Each row is a point. A path goes straight from each point to the next, and from the last back to the first. The post is the endless flat space through its rows: a point in 2 columns, a line in 3, a plane in 4, and so on, so that a path can go around it. How many times does the path go around the post? Going back the other way cancels.

Post, 2 rows:
[[-15  21  51]
 [ -5 -45 -28]]
Path (19 x 3):
[[  15    5   10]
 [ -29    9  -50]
 [ -56   13   32]
 [ -36   20   93]
 [  39  -64   15]
 [  -1   -5   54]
 [  24  -30  -22]
 [   7   -2  -57]
 [ -34  -23  -23]
 [ -73  -23   45]
 [ -42  -56   62]
 [  20 -121  -22]
 [  46  -41  -10]
 [  19   61   42]
 [ -38   65   55]
 [ -22  -42   -4]
 [   8 -100   17]
 [ -17  -64   37]
 [  50  -63   -5]]
Times around: 3

Post (7 x 8):
[[-21 -22   8  37  19  34  -5  69]
 [-34  27   2 -15  37 -21  44 -25]
 [-40 -10 101   8  23  15  82  87]
 [-21   7   6  -6 -47 -28 -41 -22]
 [ -9  12  21 -21  -2 -89   3 -42]
 [ 12 -19  13 -20  -7 -17 -12 -44]
 [ 12  10  22  53 -60 -24 -20  29]]
Path (18 x 8):
[[-21  25  44  13  27 -40  42  53]
 [ 36   5  -3  -7  40  -7  -8  29]
 [ 31 -17  26   1 -41 -71  23  41]
 [ -8  -8  19   1  -2  -3  62 -13]
 [ 17 -11 -41  39 -26  77 -15  57]
 [ -7  73  12  26  -5 -20 -10  33]
 [-54  11  41  -1 -72 -25 -64  10]
 [ -3  -2  45  -5 -45 -38   2 -43]
 [  9 -30 -23  26 -87  -7 -37  12]
 [  7  20 -28  11 -73 -45 -36   1]
 [ 12 -15 -24  -1  -2 -58   4 -67]
 [-54 -50  83 -22   4  23  30 -26]
 [-20  43  12  -8 -34  -8  -2 -68]
 [ 14  19 121 -18 -54 -88  27  48]
 [-20 -28  26  -3 -55 -23 -41  68]
 [-43  32 -51   2 -29 -27 -16 -48]
 [-12   5  10  68 -44  28  16  50]
 [ 58 -36 -43 -29  -3 -65 -20 -42]]
Times around: 0

Post (13 x 14):
[[ 24 -16   8  25  -2  25  13 -21  32  32   0 -21  15  37]
 [-13 -10   5   5 -18  18  -9  -4  27 -24 -27 -10 -33 -10]
 [  8  25 -42  -5 -15   9  12 -53 -33  43  32 -19  82   4]
 [ 43  80  22  25 -21   1 -43 -36  33   9  -7 -19  24  20]
 [ 13  -8  30  19  13 -24  38  31 -11  36  -3  32  38  -1]
 [-39  69 -47  67 -16  -6  14  23   4   2  11 -14  33  53]
 [ 50  20  -5  43  51  10  51   0   8  -5 -25 -20  31  18]
 [ 19 -19  41  14 -10 -48  61  34   1 -21  13   5 -44   7]
 [ 38   6 -25  34 -21  32  13  19  15 -13 -30   3 -76  -5]
 [ 29  41  15  28  50   4   4  18 -25  17  38 -10  -1  30]
 [  9  76 -25 -27   8  56  29 -11  -4 -47  11  80 -34 -24]
 [ 23  22 -49   0  21  23  17 -30   1 -10   0  59 -50  13]
 [-22  49  16 -23 -12 -22   7  43  35  46 -12 -30  19  17]]
Path (27 x 14):
[[ 17  28   5  67 -20  -1  32 -48 -14 -18  36  26  15 -11]
 [ 53  21  13  29 -27 -60  47  19  29   9  35 -63   9 -11]
 [ 72  23  20  49  21 -27  -6 -30  -7  37  28 -11  39 -20]
 [-26 -13 -40  29  12  30   2  -4   8  77 -19 -23 -39  11]
 [ 30 -52 -14  51   0  -2  37   2 -49   6  22 -24 -37  33]
 [101   4  -4  23   4  20  24  21  12  45  -5 -60  18  48]
 [ 67  26   2  25  29 -58  34 -28 -12 -38 -14  79  25 -28]
 [ -5  50 -13  82 -30 -13   6  12 -10   3  40 -10  20   9]
 [  7  19  33   8 -59 -48  40 -46  11 -44  64 -21  29 -24]
 [ 35  46 -28   3  67 -34  31 -29  26   7  15  12 -21  -4]
 [  3  10 -11  33   7 -15  16 -10 -43  58  14  -3 -16  10]
 [ 31  12  25 -18  48   3  -2  -2  -1  11 -40 -28 -24  28]
 [ -9 -47 -29  25 -66  35  40  18 -32  45  30 -30  53   8]
 [ 22   3  28  11  -1   3  -2  27  -2  50  34 -15  52 -20]
 [ 33  15 -22  28 -12 -78  61 -24  -3  29  14  30  19 -24]
 [ 18 -27 -25  23 -19  42 -32 -33   0  70  26  18 -25   5]
 [ 63  36 -54  -7  27  52 -21 -67  -6  51  11  30 -35  12]
 [-56  37 -13 -16   2  11 -13  62 -27  39   5 -25 -26  33]
 [ 15  14 -21  -2  61  50  16  -1 -14  39  12   6   3  48]
 [-47  22 -30   3  -8   9  56 -24   9 -18 -21  38   4  20]
 [-32  49   3 105 -38  -7  35 -13  19 -17  28  21  11  51]
 [ 25  97 -82   4  19  29  97 -35 -82 -29   4  30  60  19]
 [ 37  98   6 -24 -14  23 -45  -8  15   9 -18  50 -20  -4]
 [ -2 -13 -42  -5 -27  56  29  40  22  -4 -10 -25 -30  45]
 [ 20 -36  10 -23  90  38  72   5  36 -34  -7  -4 -13  17]
 [121  24  30  12  60  24  35   8  27  10  -6  -6 -73 -51]
 [ 17 -47 -14  79  13  77  27  38  -3  63  -4 -56 -11  13]]
Times around: 3
